Each row of a before or after table is a point. The points were changed in one or more steps. Then noise was added and the rows were shuffled. The steps act on how far a point lies along the listed directions, d1 being the first. What was done? A step turns or swaps two directions, mirrors them in a line or flattens them onto one, adds a multiple of one to another, or multiplies one. Angles are multiples of 10 degrees, from the lower direction toward the higher: turns from -170 to 170, lines from 10 to 170 but not 90. Use the fewest steps. Two steps may share a direction if one is a turn and the other turns, adds or multiplies; they go together, in the order done. Otherwise the lowest direction goes first.

Directions:
(1): [-57, 14, -36]
(2): [3, 65, 21]
(3): [39, 16, -55]
Before (8 x 3)
[[-30, -26, 6],
[-58, 15, 20],
[30, 48, -64],
[-69, -43, 55],
[-10, -7, -17],
[-6, -3, -20],
[66, 15, -75],
[-24, 12, 70]]
After (8 x 3)
[[12, 32, -15],
[12, 4, -46],
[45, 61, -60],
[-48, -54, 44],
[-11, 7, 9],
[-10, 9, 7],
[43, -3, -58],
[-52, -34, 75]]
Steps: multiply d1 by 0.4; turn d2 and d3 by 170 degrees

Directions:
(1): [-53, -39, 14, -42]
(2): [-7, 19, -69, -33]
(3): [-8, 61, 35, -36]
(4): [-58, 25, -10, 47]
Before (12 x 4)
[[47, -1, 0, 57],
[33, -29, 31, -32],
[-19, 70, 2, 38],
[-4, -25, 44, 29],
[-6, 45, 26, -29],
[-28, 95, -5, 27],
[-4, -53, 39, 74],
[40, 83, 40, 53],
[47, 25, 0, -11],
[-17, 15, 4, 4],
[-18, 6, 13, -18],
[0, -46, 50, 15]]
After (12 x 4)
[[61, 88, -8, 10],
[-37, -10, -30, 9],
[38, 13, -35, 46],
[65, 33, 11, -32],
[-55, 15, -3, 26],
[-19, 5, 11, -25],
[-5, 45, 30, -26],
[8, 3, 6, -22],
[-16, -4, -26, -3],
[7, 40, 3, 28],
[74, 44, 29, -45],
[3, -32, -52, 17]]
Steps: turn d2 and d4 by -160 degrees; multiply d2 by 0.4

Directions:
(1): [41, -35, -32, -61, 34, 33, -28, -43]
(2): [63, -5, 33, 51, 9, 54, 42, -12]
(3): [-7, -34, 29, -46, 36, 8, 43, 73]
Before (11 x 8)
[[-8, -10, -15, 9, -19, -10, -24, -36],
[12, 6, 12, -5, 1, -1, 20, 15],
[8, 1, -12, -6, -10, 21, -30, -29],
[26, 7, -4, 8, -5, 17, -11, -52],
[-7, -3, -21, -15, -17, -5, -43, -33],
[19, -38, 10, -13, 36, 23, 16, 24],
[39, -11, 40, 27, 9, 28, 44, 18],
[-79, 7, 22, -27, 3, -53, 21, 65],
[-12, 5, 41, 23, 10, 6, 24, 31],
[17, -6, 15, 8, 9, 31, 3, -16],
[1, 3, 29, 30, -2, -19, 23, 4]]
After (11 x 8)
[[-12, -4, -20, -23, -14, -9, -43, -28],
[-7, 7, 41, 29, 9, 9, 24, 24],
[34, -31, 12, 9, 29, 34, 14, 3],
[13, -23, 38, -9, 17, 12, 45, 50],
[-12, -7, -12, -35, -2, 8, -30, -5],
[-25, -16, -18, -15, -12, -20, -23, -14],
[8, 42, 28, 96, -30, 4, 19, -42],
[-6, -16, 15, -26, 19, 16, 3, 15],
[14, 8, 12, 1, -1, -1, 19, 11],
[-19, -11, -8, -55, 12, -13, -9, 3],
[-11, 1, 28, 15, 1, -28, 23, 16]]
Steps: swap d2 and d3

Directions:
(1): [-60, 83, 34, -19, 43, -9, -4, 16, -10]
(2): [7, 36, -53, 43, -3, 60, -7, 64, 22]
(3): [-15, 3, -21, 62, -1, -24, 42, -3, -86]
(4): [-15, -38, 57, 11, -27, 0, -54, 67, -33]
(5): [-25, -29, -12, 23, 24, -72, 32, 47, 56]
(6): [49, 18, 33, -42, -24, 4, 76, 47, -11]
Before (10 x 9)
[[-7, 32, 17, 17, 15, -36, -1, 56, -14],
[-4, -32, 57, -33, 6, -36, 13, 24, 24],
[20, -9, 42, -14, -13, -18, 23, 17, 0],
[-32, 19, 27, 6, -1, -1, -37, -36, -69],
[8, 16, 57, -46, 15, -28, 30, -20, -30],
[6, -15, -9, 31, -10, -43, 31, 48, -32],
[-66, -21, 0, 40, 31, -44, -29, -48, -14],
[-53, -2, 1, 33, 41, -57, -34, -25, 2],
[-1, -1, 49, -16, -11, -3, 22, -16, -64],
[-5, 35, -4, -25, 23, 5, 2, 30, 38]]
After (10 x 9)
[[-26, 19, 35, 3, -7, -12, -3, -33, -95],
[-37, -7, 37, -7, 32, -72, -17, -30, 7],
[8, 12, 35, -3, -18, 12, 42, 9, -72],
[13, -18, 51, -38, 2, -16, 17, 51, 42],
[22, 37, 45, -39, 7, -3, 53, 19, -31],
[3, -12, -16, 30, -8, -35, 15, 53, -12],
[-9, 36, 11, 15, 17, -29, -17, 55, 1],
[-12, 32, -10, -22, 30, 7, -15, 24, 47],
[23, 3, 27, -5, -13, 3, 23, 39, 11],
[-47, -25, 35, -2, 23, -64, -2, -54, -18]]
Steps: turn d2 and d6 by -40 degrees; add -0.5 times d5 to d3

Directions:
(1): [-15, -19, -56, 12, -36, -8, 5, -23, -14, 80, 70]
(2): [-9, 16, 47, -11, 45, 28, 69, -36, -36, 61, -26]
Before (9 x 11)
[[0, 7, 12, -4, 17, 1, 15, -7, -2, 19, -10],
[-3, 0, 2, 7, 7, -3, 5, -6, -3, 27, -9],
[-6, -10, -1, 2, 8, -4, -14, 9, -4, -3, 5],
[13, 1, 0, 2, 2, -11, 1, 1, -4, -13, -12],
[0, -4, -7, 3, -5, -9, 1, 0, 7, 4, 10],
[-2, 0, -13, 6, 3, -3, 2, 2, 0, 6, 1],
[-4, 33, 71, -9, 40, 29, 49, -22, -28, 25, -45],
[8, 11, 48, 1, 33, 16, 7, 1, -11, -13, -36],
[4, -20, -40, 5, -32, -7, -18, -2, -3, 10, 31]]
After (9 x 11)
[[4, 0, 7, 0, 3, -7, 3, 4, 7, -11, -8],
[17, -1, 14, -8, 7, 4, -12, 12, 3, -51, -33],
[-18, 9, 9, 4, -2, 16, 43, -39, -37, 94, 30],
[-6, -8, 2, 0, 9, -4, -14, 10, -3, -6, 4],
[-1, 4, 4, -4, 11, 1, 15, -8, -2, 28, -1],
[-4, -10, -13, 13, -9, 6, 1, -17, -17, 55, 34],
[8, -2, -14, 3, -9, -12, 0, -3, -7, 2, 5],
[-3, 3, 9, 5, 10, -2, 4, -3, -2, 18, -17],
[0, 1, -2, 4, 9, 1, 2, 3, 1, -3, -8]]
Steps: mirror d1 and d2 in the line at 80 degrees

Directions:
(1): [-42, 23, -61, -37, 61, 30, -58, 46, -29, -2, -3, 48, -19, 34]
(2): [19, -75, -22, 73, 52, 43, -22, -11, 22, -4, -4, 6, -44, -53]
(3): [42, 69, 28, 82, 8, -15, -26, 6, -3, 30, 15, 72, 28, 4]
(4): [49, 37, 51, -37, 1, 12, -56, 5, 8, -10, -87, -19, -46, -27]
(5): [-19, 20, -28, -1, -21, -63, -10, 62, 37, -58, 19, 13, -5, -83]
Before (8 x 14)
[[-33, 23, -7, -6, -24, -22, 38, -7, -16, 18, 46, -1, 49, 36],
[-16, -2, -20, 3, -8, -6, 1, -4, -13, 11, 11, 2, 6, 19],
[-27, -8, -16, 26, -19, -15, 42, -18, -8, 3, 37, -7, 26, 21],
[-16, -22, -38, -23, -4, -11, 4, 30, 16, -39, 4, -16, -19, -41],
[36, 23, 54, 11, -34, -35, 4, -21, 26, -8, -29, -14, 14, -19],
[-20, 45, 6, 1, -17, -10, 36, -11, -26, 19, 37, 3, 43, 45],
[-8, -24, -19, -20, -24, -15, 8, 28, -3, -37, 11, -22, 3, -15],
[-15, 14, -7, 8, -7, -18, -11, 41, 11, -20, 20, 11, 4, -43]]
After (8 x 14)
[[-19, 11, -13, 11, -7, -19, -7, 40, 10, -17, 30, 12, 9, -39],
[-6, -22, -15, -22, -25, -15, 4, 26, -2, -36, 6, -25, 0, -15],
[-15, 50, 7, -1, -18, -8, 34, -12, -27, 19, 31, 2, 42, 45],
[-24, -29, -42, -16, -6, -13, 11, 28, 17, -37, 12, -15, -13, -39],
[-21, -3, -27, 7, -9, -8, 9, -3, -14, 9, 23, 6, 13, 24],
[-12, 1, 1, 15, -19, -13, 27, -15, -5, -1, 16, -11, 15, 16],
[72, 52, 94, -16, -33, -28, -39, -17, 33, -16, -93, -31, -20, -38],
[-26, 29, -3, -11, -25, -20, 30, -4, -15, 17, 37, -6, 42, 29]]
Steps: add -1.5 times d1 to d4

Directions:
(1): [-4, -43, -13, -45, 41, -16, -47, 5, 45, 52, -83, 6, -17, -70, 28, 14, 5, 47]
(2): [68, 39, -12, 76, 17, -25, 10, 32, 66, 16, 19, 40, -21, -50, -60, -6, -32, 1]
Before (14 x 18)
[[3, 2, -7, -8, 3, -6, -12, -3, -1, -12, -14, 13, 8, 7, 2, -10, -1, -7],
[17, 34, -15, 33, -21, 20, 31, -7, -21, -17, 42, 2, 6, 36, -37, 2, -18, -34],
[6, -26, -12, -13, 27, -33, -23, 23, 43, 24, -53, 1, -18, -55, -1, 18, 0, 36],
[30, 56, 6, 28, -16, 11, 27, 16, -15, -26, 79, 3, 14, 20, -42, 3, -12, -41],
[16, 2, 2, 26, 18, -20, -22, 18, 22, 17, -4, -7, -3, -39, -19, -12, -6, 4],
[-32, 11, 15, 3, -17, 36, 21, -17, -55, -41, 14, -9, 25, 49, -10, 5, 3, -30],
[4, -6, 1, -19, -2, -14, 7, -17, 1, 5, 0, -1, 10, 9, -13, -4, 13, 6],
[-26, -45, -9, -29, 23, 5, -26, 2, 56, 28, -48, 8, -43, -50, 6, 6, 1, 13],
[36, 35, 11, 63, -22, 15, 58, 4, -30, -27, 73, 4, -6, 53, -45, -3, -27, -35],
[-9, 22, 17, 20, -25, 32, 43, -7, -51, -31, 63, -15, 26, 67, -11, -11, 13, -29],
[8, -3, -6, 6, 19, -5, -6, 4, 22, 32, -18, 8, -5, -31, -19, -5, 1, 19],
[-3, -12, -32, -13, 24, -8, -9, 4, 31, 27, -45, 10, -10, -18, 12, 17, 4, 39],
[-21, 14, 0, 10, -43, 17, 29, -24, -46, -38, 51, -13, 14, 59, 3, -8, 7, -44],
[-27, 1, 14, -8, -51, 20, 45, -31, -80, -39, 59, -17, 20, 95, 15, -9, 22, -40]]
After (14 x 18)
[[79, 23, -17, 74, 15, -36, 16, 26, 69, 35, 13, 53, -30, -49, -57, -5, -26, 6],
[31, 24, -5, 52, 20, 3, 4, 18, 34, 5, -15, 33, -5, -37, -54, 7, -27, -3],
[3, 2, -8, -6, 5, -6, -14, -2, 1, -10, -16, 15, 7, 5, 1, -8, -1, -5],
[-30, -11, 3, -22, -4, 14, 4, -16, -30, 5, -1, -17, 11, 19, 4, -6, 17, 3],
[58, 36, -3, 69, 16, -3, 26, 28, 40, 16, 34, 28, -4, -22, -55, -9, -16, -2],
[41, 58, 2, 36, -8, 6, 25, 22, -2, -18, 74, 9, 11, 7, -50, 2, -16, -36],
[-36, -19, -22, -39, 5, 8, 0, -13, -16, 4, -31, -10, 6, 27, 35, 15, 18, 23],
[-26, -7, 13, -6, -7, 1, -12, -4, -37, -12, 15, -35, 16, 18, 9, -13, 12, -13],
[53, 40, 7, 76, -11, 5, 52, 14, -5, -14, 66, 17, -13, 28, -57, -4, -35, -27],
[-68, -53, 4, -60, -4, 27, -15, -20, -2, -2, -29, -19, -23, 7, 32, 5, 19, -6],
[48, 28, -20, 63, 0, -18, 10, 13, 50, 10, 20, 34, -19, -35, -42, -7, -25, -15],
[32, 37, -21, 47, -11, 11, 27, 2, 4, -6, 34, 12, -2, 11, -48, 3, -25, -26],
[10, -4, 0, -14, 1, -17, 4, -14, 8, 10, -3, 3, 7, 1, -18, -3, 11, 8],
[-51, -39, 7, -55, -8, -3, -7, -7, -36, -17, -28, -35, 8, 23, 37, 16, 26, 11]]
Steps: mirror d1 and d2 in the line at 150 degrees

Directions:
(1): [41, -29, 5, 64, 64, 8, 12, -60, -9, 30, -58, -47, -23, 21, -4, -45, -56, 26, 4, -7, -28, 30, -60, 30]
(2): [41, -64, -25, 28, -41, -12, -95, 36, 32, -50, 0, 42, -11, 2, 25, -27, -46, 52, -9, -3, 50, -13, -17, 3]
Before (11 x 24)
[[33, -9, 6, 44, 44, 6, 15, -48, -7, 23, -36, -29, -8, 22, -10, -15, -35, 7, -2, 0, -9, 23, -44, 23],
[4, 7, -7, 40, 49, 8, 29, -47, -17, 34, -35, -54, -28, 4, -26, -34, -23, 0, -7, -11, -39, 17, -29, 24],
[-35, 51, -1, -45, -27, 2, 43, 8, -6, -10, 32, 3, 10, -18, -8, 35, 54, -43, -8, -1, -3, -4, 32, -36],
[19, -24, 0, 32, 24, 13, -33, -3, 10, -16, -24, 0, 5, 18, -2, -23, -36, 23, -7, -6, 8, 3, -24, 2],
[-3, -7, -12, -3, 30, 16, 4, -14, -1, 16, -29, -19, -4, -5, -5, -6, -20, 11, 2, 9, 8, 13, -25, 6],
[-1, 12, 11, -8, 20, 7, 41, -13, -10, 15, -8, -24, -2, 12, 3, 15, 2, -22, -3, -15, -24, -2, -5, -6],
[0, 13, -6, 11, 7, 6, 11, -3, 2, 26, -9, -19, -10, 13, 1, 6, 15, -12, -4, -11, -10, -5, 10, 11],
[7, -18, -21, -24, -56, -9, -43, 39, 21, -29, 11, 33, 12, -8, -7, 27, 6, 16, -1, -7, 31, -17, 5, -3],
[8, -1, 5, 34, 51, 8, 22, -24, 0, 32, -37, -36, -10, -3, 1, -24, -23, -17, -1, -15, -12, 20, -28, 13],
[16, -47, -23, 25, -12, 14, -32, -23, 15, -23, -3, 11, -10, 3, 9, -13, -17, 23, -2, -11, 6, 9, -27, 4],
[61, -64, -4, 90, 68, 6, -10, -54, -9, 25, -80, -56, -15, 26, -7, -55, -74, 43, 16, -27, -14, 27, -74, 51]]
After (11 x 24)
[[48, -51, -22, 31, -7, -3, -50, -7, 18, -9, -36, 0, -8, 10, -7, -14, -42, 43, 1, -15, 15, 7, -50, 25],
[-2, -14, -4, -9, -19, 4, -49, 38, 20, -42, 12, 34, 23, 4, 4, 6, -5, 13, -11, -1, 29, -15, 13, -16],
[2, 25, 6, 23, 49, 10, 72, -65, -23, 28, -33, -55, -11, 9, -13, -13, -5, -17, 2, -12, -44, 31, -37, -4],
[-49, 49, -11, -46, -33, -4, 21, 28, -5, -1, 42, 6, 5, -22, -21, 27, 55, -35, -7, 3, -4, -24, 51, -17],
[-13, 24, 16, -26, 10, 8, 48, -1, -11, 16, 1, -19, 4, 6, 1, 26, 19, -33, -3, -13, -20, -9, 9, -9],
[-26, 7, -17, -37, -2, 12, -2, 18, 3, -1, 2, 10, 6, -17, -6, 16, 13, -1, 0, 16, 22, -4, 9, -11],
[-36, 29, 1, -35, -10, 2, 17, 32, 8, 5, 21, 9, 15, -22, 2, 23, 38, -47, 0, -2, 15, -8, 35, -16],
[-36, 1, -17, -65, -93, -16, -50, 95, 15, -52, 60, 58, 40, -26, 2, 50, 57, -22, 1, -12, 59, -51, 73, -26],
[2, -37, -28, 1, -42, 7, -47, 5, 24, -46, 22, 36, 1, -5, 15, 2, 1, 21, -4, -9, 21, -2, -6, -6],
[-5, 19, -4, -1, 5, 7, 14, 6, 2, 22, 3, -14, -7, 14, -2, 19, 25, -18, -7, -10, -10, -10, 18, 7],
[-21, 29, 2, -41, -38, -6, 1, 31, 9, -17, 37, 31, 19, -1, -7, 45, 37, -25, -8, 7, 28, -15, 37, -17]]
Steps: multiply d1 by -1; multiply d2 by 1.3

Directions:
(1): [-59, -15, -43, 35, 28, -5, 27, 16, -12, -4, 60, -19, 32, 34, -16, 12, 11, -14, 8, -76, -24, 95, 12, -18, -30, 36, 18, 13, -32, 19, -41, -18]
(2): [-45, 36, 51, 13, -17, 13, -12, 34, -35, -32, 40, -37, -51, 15, 47, 54, -52, -61, 10, -2, 33, -23, 20, 9, -19, 1, -57, -30, 31, -19, -47, -9]
(3): [-46, -18, -23, 42, -10, -9, -10, 53, -2, -40, 19, 25, -1, -61, -50, -23, -3, 1, -6, -5, -57, -8, 22, -28, 57, -42, -52, 50, 43, -57, 14, 17]
(4): [-2, 52, 47, 51, -14, 69, -38, -6, 2, -36, 22, -22, 56, -13, 1, 3, -32, 17, 39, 48, -35, 1, -28, -33, 15, 61, 35, 29, -7, 20, 41, -40]
Before (11 x 32)
[[-28, 64, 62, 43, -37, 66, -51, 31, -42, -50, 45, -49, 9, -23, -9, 22, -73, -7, 38, 41, -22, -41, -12, -29, 35, 27, -41, 20, 24, -10, 23, -24],
[-6, -4, 0, 33, -7, 7, -22, 3, 18, -13, 15, 30, 34, -10, -25, -39, -7, 15, 3, 22, -19, -23, -3, -7, 36, 3, 12, 34, 12, -4, 20, 2],
[13, 4, 33, -37, -10, -5, 0, -20, -8, 24, 6, -6, -57, 41, 56, 39, -18, -26, -10, -10, 64, -5, -7, 20, -28, 29, -4, -43, -29, 11, -24, -7],
[41, 26, 61, -36, -14, 28, -10, -34, -3, 33, -11, -35, -4, 27, 51, 38, -14, -8, 14, 19, 62, -10, -14, 12, -36, 55, 30, -43, -26, 49, -9, -28],
[-2, 20, 21, 32, -30, 35, 2, -17, 11, -18, 9, -8, 25, -16, -16, -12, -6, 16, 20, 15, -22, -15, -5, 5, 20, 2, 0, 7, 24, 8, 27, 2],
[-23, 49, 48, 24, -4, 67, -6, -21, -18, -26, 54, -67, 28, 54, 53, 77, -41, -25, 41, -7, 6, 32, 2, -20, -70, 82, 40, -19, -30, 51, -43, -61],
[-44, -30, -45, 27, 27, -38, -2, 19, -21, 10, 8, 25, 13, 22, -37, -14, 18, 7, 2, -33, -21, 63, 22, -12, -22, -8, -5, 38, -13, 0, -36, 3],
[21, 31, 13, 4, 11, 39, -1, -35, 4, 17, 1, -33, 54, 25, 14, 9, 1, 18, 19, 23, 9, 24, -14, -8, -14, 55, 70, 7, -37, 63, 26, -31],
[-55, -3, -18, 36, 29, 1, 14, 12, 8, -25, 40, -23, 48, -2, -15, 14, 7, -21, 11, -35, -26, 60, 6, -23, -15, 27, 17, 5, 6, 6, -24, -17],
[53, 21, 18, -23, -6, 28, 5, -45, 29, 36, -46, -6, 8, 11, 26, -17, -11, 33, 13, 61, 13, -26, -9, 13, -32, 34, 55, -20, -32, 30, 35, -17],
[-18, -15, -47, -3, 33, -5, 21, -5, -7, 19, 20, -13, 14, 32, -19, -10, 15, -1, -1, -59, -19, 52, 3, 5, -32, 12, 14, 6, -15, 21, -30, 7]]
After (11 x 32)
[[-14, 68, 86, 15, -51, 52, -57, 36, -49, -48, 24, -46, -41, -31, 14, 33, -86, -26, 25, 63, 10, -94, -4, -8, 38, -9, -79, -4, 52, -31, 15, -6],
[40, 45, 47, 6, -11, 74, -19, -55, 12, -8, -3, -36, 55, 22, 31, 35, -18, 27, 37, 47, -10, -4, -24, -23, -38, 73, 75, 0, -35, 57, 18, -51],
[-45, 26, 18, 47, 13, 31, -9, 10, 9, -42, 37, -32, 53, -14, -5, 19, -16, -19, 25, 3, -28, 32, -5, -28, -4, 42, 19, 9, 17, 6, -4, -28],
[4, 19, 30, 17, -36, 26, 1, -14, 8, -17, -2, -7, 2, -18, -6, -6, -12, 9, 13, 23, -7, -38, 0, 15, 20, -15, -18, -4, 37, -4, 21, 10],
[69, 16, 1, -18, 10, 33, -5, -60, 28, 37, -46, -5, 68, 3, -5, -26, 26, 57, 8, 52, -1, 0, -29, -6, 7, 40, 93, 18, -41, 66, 66, -18],
[-11, 3, 18, 25, -14, 2, -24, 11, 9, -18, 15, 23, 6, -9, -7, -25, -20, -3, 0, 26, 0, -45, 6, 3, 32, -10, -14, 19, 27, -17, 7, 8],
[30, -19, -4, -39, 4, -13, 11, -40, 10, 41, -8, 12, -23, 37, 25, 8, 14, 8, -14, -22, 41, 24, -18, 12, -21, 34, 33, -25, -52, 27, -3, -3],
[85, -10, 16, -60, -2, 7, 3, -64, 27, 66, -52, 1, 27, 14, 13, -8, 35, 41, -2, 21, 42, 1, -28, 10, -20, 40, 71, -24, -48, 60, 28, -13],
[87, -15, -23, -48, 6, 0, 21, -65, 50, 66, -82, 25, 17, 2, 0, -52, 29, 66, -6, 55, 6, -22, -13, 20, -23, 11, 75, -13, -44, 34, 54, 2],
[-57, -1, -13, 51, 17, -6, -18, 24, -29, -13, 28, 7, 25, 20, -28, 1, -8, 0, 19, -14, -26, 60, 16, -25, -20, 19, -4, 43, -8, 5, -30, -15],
[-14, 2, -33, 16, 28, 22, 6, -11, -2, 7, 23, -17, 44, 25, -24, -15, 7, 11, 14, -38, -37, 55, -11, -9, -23, 36, 35, 20, -21, 31, -8, -9]]
Steps: turn d1 and d4 by 40 degrees; add 1 times d3 to d2
